Each row is a point. Each table stands for the endless flat space through its points: a line for two points, a plane for three, and so on. Write the one point that lies in both, or say that there is none.
In the rows, 128 means zero.

First:
[[124 168 111]
 [164 152  79]]
Second:
[[146 145  75]
 [143 138  71]]
They share: no point

First, 2 rows:
[[ 88  90 120 122]
 [115  81 144 143]]
Second, 3 rows:
[[154 105 176 147]
 [ 89  89 121 133]
 [146 107 169 151]]
They share: [ 97  87 128 129]

First (5 x 8):
[[132 137  89 184 131 105  58 120]
 [121 104 105 140 176 130  96 141]
 [124 175  99 122 162 129 129  92]
 [116 157  99 112 160 142 122 105]
 [105 176 119 160 155  99 114 114]]
Second:
[[134 143 105 166 182 124 114 129]
 [140 146 116 152 177 128 113 123]
 [124 136  94 175 180 114 108 132]]
They share: [126 135 105 156 168 112 100 123]

First (5 x 9):
[[172  90 161  96 140  99 101 132 115]
 [122  74 193 109 188  95 147 132  90]
 [137  81 194  97 177 111 122 113 108]
 [165  99 173 126 131 123  77  83 114]
 [173 113 166  95 123 118  98 126 146]]
Second, 5 rows:
[[181  86 189 155 143 156  84  69 107]
 [206  77 202 155 121 136  84  92 110]
 [158 120 131 142 134 142  52  65  68]
 [179 100 169 132 103 101 131 135 130]
 [137 110 158 131 101  92 149 134 152]]
They share: no point

First, 3 rows:
[[192 155 117 169 185  97  80 175 105 129 192 101]
 [157 156 148 110 158  85 115 178  82 131 127 154]
 [137 190 122 174 170  97  75 130 110  79 137 126]]
Second, 5 rows:
[[136 137 148 105 219  30 122 168  94 153 161 151]
 [182 175 114 151 118 130  81 142  98 139 150 168]
 [194 175 164 131 161 112  74 150 104 111 139 153]
 [179 153 175  93 212  66  63 142 102  97 101  79]
 [171 214 132 177 142 106 104 189  84  46 154 116]]
They share: no point

First (3 x 14):
[[155 165  84  76 157 159 111 118 172 137 177 120 172 107]
 [143 159 102  86 147 169  97  74 184 149 167 140 164 111]
 [140 141 123 102 122 179  83  63 169 149 142 145 141 106]]
Second (5 x 14):
[[140 166 101 117 106 194 115 104 170 147 182 158 155 102]
 [165 200 135 119  79 225 110  79 183 106 194 219 194  99]
 [124 127  74 106 138 165 115 126 159 167 161 104 120 102]
 [174 156 129  85 128 176  85  92 158  99 148 152 171  96]
 [134 165  85  66 110 237 135 119 213 159 140 157 139 132]]
They share: [152 147 105  92 132 169  97 107 157 137 152 125 149 102]

First:
[[156 111  93 125 114 156 119 140 124 114 150 128 146 125  97 128  97  96
  173 107]
 [168 153 125 109 130 168 109 118 134 174 168  90 102 147 149  86  89 112
  157 131]
 [202 121 156  44 178 125  71 129 171 151 124 105  97  95 104 112 111  63
  105  78]
 [178 175 171  95 178 152  95 108 150 160 148 108  76 119 167  76 123  84
  117 123]]
Second, 4 rows:
[[164 103 150  94 189 168 104 123 140 146 136 154 104 101 131  90 144  84
  128 102]
 [156 137 120 122 171 138  90 107 146 120 164 142 118 153 123  58 146 106
  160 130]
 [177 163 184  99 138 192 125 153 124 132 102 117  77  68 157 150 111  70
   92 109]
 [151 183 100 153 142 116 103  91 140 118 194 113 131 172 141  60 109 102
  190 141]]
They share: [163 154 141 119 154 155 110 120 135 130 148 126 106 119 143  97 120  87
 141 120]

First:
[[147  84 156 154 146 135 142  88 178 165 102  90 176 152 101 105 101 159
  135  91 165 120 153 138]
 [175  90 123 162 127 118 145 143 108 127 155 110 122 162 114  88  99 156
  121 109 165 120 129 114]
 [ 91 122 175 202 133 158 101 109 154 209  97  96 156 196 146 106 137 146
  183  75 159 144 173 144]
 [163 126 139 169 119 140 125 131  96 136 158  93  87 193 140  98 132 165
  159 125 167 112 121 101]]
Second:
[[157 113 113 185  91 123 127 114 159 125 129  58 132 189  62 130  56 119
  123  81 150  91 193 106]
 [165  80 144 114 154 115 156 119 115 134 135  94 157 116 134  70 126 201
  127 134 137 129 135 154]
 [155 128  93 167  92 140 163 149 144 135 186  55 107 163  88 112  78 152
  125 128 169  89 190 136]
 [161  98 126 141 127 123 152 125 131 133 146  78 140 142 109  92 101 173
  126 122 148 112 159 140]]
They share: [161  92 144 155 137 131 142 107 147 147 126  94 146 160 109 100 105 161
 134 104 166 116 139 124]

First (6 x 24):
[[156 142 158 127 130 149  69 124 137 126 158 121 126 121 141 155 148 100
  128 129  90 129  81 170]
 [165 116 194 138 116 184 102  77 201 105 117 150 127 111  81 142 110  75
  178  89  93 135 114 171]
 [156 149 159 149 124 127  63 152 137 151 148  87 110 144 129 135 100  71
  143  89 112 119  62 149]
 [120 125 208 104 104 184 135 159 192 122 177  97 161 131 113 164 137 128
  137 124 155  95  52 223]
 [138 100 177  86 152 170 107  89 168  71 147 131 151 130  99 134 137 131
  148 104  67 137  85 178]
 [156 107 171 108 114 118 123 177 121  91 116  97 166 119 137  72  57  93
  127  49 127  66  80 134]]
Second, 5 rows:
[[169 165 178 135 130 145 113 139 143  99 106 106 130 115  89 129 163 121
  104 122  98 116 121 191]
 [172  90 188 132 164 105  70 118 135 120 172 164 155 102 152 181 132 111
  111  96 136  85  74 146]
 [187 143 196 139 155 126 118 132 160  92 101 120 135 112  87 151 171 139
   92 131 110 102 114 187]
 [153 125 158 133 140 117  61 119 103 135 178 152 150 119 141 149 127  81
  128  68 124 112  85 155]
 [177 148 201 121 133 158 120 155 169  75 100  97 135  90 105 145 158 139
   90 160 102 101 124 186]]
They share: no point

First (5 x 24):
[[152 134 187 151 144 108 105 146 185  87 118  78  54 108 117  85  93 173
   40 180 137 145  61  56]
 [113 165 156 115 107 113 148 183 164 106  74 129 123 130 126 120 142 228
   59 137  88  85  97 154]
 [106 162 148 114 128 120 144 179 155  98  88 126  99 119 123 122 145 204
   69 155  87  96  97 142]
 [117 149 162 119 147  95 124 147 176 104 146  81  51  92 120 110 138 128
   93 177 138 137  79  74]
 [ 63 149 129  96 159 105 152 172 114 102 127 135  46  96  94 149 168 134
  133 186  69 116  83 123]]
Second:
[[ 97 167 146 106 126 114 132 176 179  96 127 104  90 109 142 124 165 170
   77 158 112 100  96 121]
 [116 141 141  93 143 114 115 165 190 123 108 121 115  74 138 122 135 193
   73 128  92 105 101 142]
 [108 159 143 101 137 112 133 167 176 111 114 111  97  94 134 122 151 175
   83 148 106 105 103 132]]
They share: [104 168 144 105 134 111 142 168 169 105 117 106  88 104 132 122 159 166
  88 158 113 105 104 127]

First (5 x 24):
[[187 208  94 187 188 187 117 188 102 150 104  47  58 124 120 126 145 105
  188 111 208 156 115 101]
 [127 158  63 150 166 169 137 168  92 169 139  92 101 165  88  83 168 146
  165  65 161 160 120 128]
 [134 139 114 172 174 182 165 150 110 131 140 110  99 148 108 136 142 141
  186 129 149 137 117 124]
 [146 168  88 176 176 189 140 169  92 147 135  84  82 146 106 113 161 133
  181  92 173 153 124 125]
 [104  91  79  71 146  72 173 138 176 190 101 149 180 205  56  91  93 156
  141 143  94 121  62  93]]
Second, 3 rows:
[[147 189  56 119 176 120 105 156  86 197 116 105 153 172 110 101 134 149
  166 111 142 172 110  83]
 [117 163  80 109 198 139 136 163 113 198  99  66 113 152 109 120 118 148
  161 154 140 133  88  67]
 [116 124 112 126 171 147 160 168 149 169 111  79 103 134  86 128 114 138
  176 142 159 120  89  89]]
They share: no point

First (5 x 24):
[[105 202 169 109 125  97  72 208 110  98 161 140 119 199  72 157 102 116
   91 193 131 131  68  68]
 [110 147 185 117  44 128  98 163 108  97 114 148 118 165 113 148 110  64
   90 152 128  73 131 112]
 [122 169 131  95 105  94  70 201 122  97 157 149 131 181  69 121 120 121
  114 151 141 122  89  98]
 [142 175 157 131  90  90  54 171 142 125 142 168 108 183  75 138 144 144
  134 162 142 103  85  84]
 [146 103 137 113  11 118  84 141 138 109 105 171 125 141 107 101 150  87
  136  95 145  54 157 148]]
Second (4 x 24):
[[ 92  84 133 127 110 114 115 139  87  99 101 161  99  92  90  97 148 149
   93 105 125 104  82 142]
 [138 114 139  95  79 133  94 135  71 128 103 144 133 140 105 124 125 148
  131 130  96 103  87 142]
 [173 154 189  65  59 148  99 175 111 123 113 194 148 175 150 119  85  98
  156 155 146  88 137 127]
 [163 128 121  81  65 136  77 121  45 153  95 112 158 167 100 147 129 162
  150 141  58 110  75 147]]
They share: no point

First:
[[ 94 128 120 132  64 134  91 144 129 102 160 148 146 130 201 197 138 103
  113 171 133  89 117 139]
 [166 185 121 150 128 124 142 129 140 126 170  98  80 178 142 108 136 112
  120 148 149 192  62  97]
 [ 96 102 166 136  54 148  71 143 116 101 130 155 150 137 208 187 136 111
  120 166  95  86 151 142]
 [153 205 156 108 129 136 129  71 112 104  95  89  96 137 145 122  45 144
   64 158 115  99  71  80]
 [131 182  98 157 106 102 142 140 137 126 188 124 118 149 164 155 148 111
  114 173 152 155  73 109]
 [126 152 194 102  88 162  77  92 121  74  78 100 106 156 193 131  68 139
  109 133  97 115 103 109]
 [ 78 206 151 116  71  75 108 101 107  70 115 146 151  82 200 170  84 173
  107 165  85  75 105  72]]
Second (4 x 24):
[[148 226 142 127  46 167  81  93  79  81 108 118 146 145 171 130  85  70
   82 116 125  88  89  99]
 [ 98 126 178 123 126 129  87 127 113 109 110 124  80 113 159 160  71 182
  108 174  87 112 115  85]
 [137 138 161  95 116  90 148  87 143 108 123 136 109 103 173 124 112 174
  108 173  70  71 143  83]
 [ 96 140 205 113 116 133  75 146 102  80  88 139  92 141 135 163  69 168
   89 160  85 109 102  92]]
They share: [127 166 163 115  94 131 102 105 109  96 111 127 113 124 165 139  88 139
  97 152  95  91 113  90]

First, 5 rows:
[[160  96 169  90  72 114 115 131 113 124 169 126 168 189 170  55 161 190
  128 163 140 134 138 149]
 [116 115 161  73 117 161 102 119 143 145 157 130 158 116 129 149 108 135
  196 132 108  55 112 118]
 [144 116 156  94  84 127 116 149 119 108 156 170 172 172 172  76 145 186
  107 170 132 117 128 123]
 [168 103 158 109  97 130 113 129 109 135 148 126 146 149 145  96 142 155
  149 139 150 106 138 146]
 [144 124 149 110  94 136 119 159 118  94 137 201 164 152 172  95 136 181
   87 166 142 106 126 107]]
Second:
[[142 129 146 101  98 158 112 102 105 120 155 117 132 131 126 112 146 149
  152 117 159  89 135 120]
 [140  57 180 128 120 111 104 166  77 157 134 127 190 127 193 137 147 186
  202 156 104 132  85 157]
 [154  83 170 123 108 127 107 129 109 154 159 117 166 146 176 128 138 169
  189 135 117 104 113 151]
 [176  97 162 119 118 160 119  87 127 167 172  80 161 131 188 125 156 141
  190  91 125  71 115 155]
 [207  89 196  96  98 126 175 104 107 153 138 128 102 153 157 163 113 114
  199 129 112  67 184 144]
 [159  72 201 125  81 161  95 133 124 178 156  72 192 137 216 111 194 174
  228 111 136 129  88 168]
 [175 132 212  64  42 203 162 106  90 121 101  89  94 109 129 120 205 108
  199  98 201 111 172 115]]
They share: no point

First:
[[157 154 139 139 109 121 204 127  69  53 115  90 156 138 166 148 134 140
   89 127 108 118 139 156]
 [150 156 153 137 120 112 180 121  76  77 115 104 135 148 159 156 148 139
  104 126 102 111 138 159]
 [127 131 156 136 137 107 157 103  65  82 119  94 120 143 156 197 142 108
   81 132  79  51 177 150]
 [175 176 193 137 155 107 130 151 111 107 115 134 110 148 124 106 158 174
  159 151 102 166  93 174]]
Second:
[[188 181 152 117 111 140 191 135  89  81 120 147 130 131 133 127 151 152
  115 147 119 143  95 160]
 [172 163 174 125 125 112 161 139 103  97 122 113 120 137 145 133 157 142
  133 125  97 127 121 174]
 [142 151 183 149 149  88 137 133  94  97 113  92 120 158 154 142 154 151
  136 125  88 124 139 171]]
They share: [160 164 169 137 134 110 160 133  90  89 115 116 125 148 145 136 152 153
 126 136 102 133 120 165]

First (5 x 24):
[[127 131 145  89  79 125 134 124 171 160  95  72 123 136 162 144  52 162
  133 147 101 123  60 136]
 [185 152 176  94 106 180  88 124 107 166 114  86 103 108 111  94 107 176
  157 165 174 151 110 164]
 [122 136 111 134  66 121 176 157 172 142 128 101 134 177 149 142  62 143
  122 175 131  85  58 119]
 [141 110 108  96  49 133 117 106 154 169  97  85 107 146 159 140  63 175
  109 129 127 128  79 147]
 [167 148 172 102 115 165  65 124 124 157 107  91  85  92 113 120  79 213
  171 173 171 164 103 173]]
Second (7 x 24):
[[178 119 156 124 108 123 143  98 147 158 140 105 102 110  75 137 126 195
  170 178 168 156 106 135]
 [154 174 154  80  96 156 127  81 157 184 122  69  73 125 115 111 117 141
  178 205 217  97  89 143]
 [148 166 117  95  73 179  81 146 125 184 119  60  98 177 151 101  78 111
  137 140 144 132  75 150]
 [152 155 149 128 106 197 118 142  77 127  85 134 143 107 161  62  60 130
   98 191 132  99  56 184]
 [144 183 137  75  78 175  92 116 149 196 123  48  78 161 147 101  96 113
  159 169 187 105  85 147]
 [136 154 172 144 113 148  20 137 189 210 182  55  73 118 169  59  96 149
  120 164 144 117 131 153]
 [154 127 156 173 128 148  69 133 135 159 146 117 108  92 139  64  84 166
  105 183 124 130  96 163]]
They share: [162 144 151 106  89 158 119 133 131 159 117  90 114 133 127 112  90 164
 142 165 156 128  91 148]
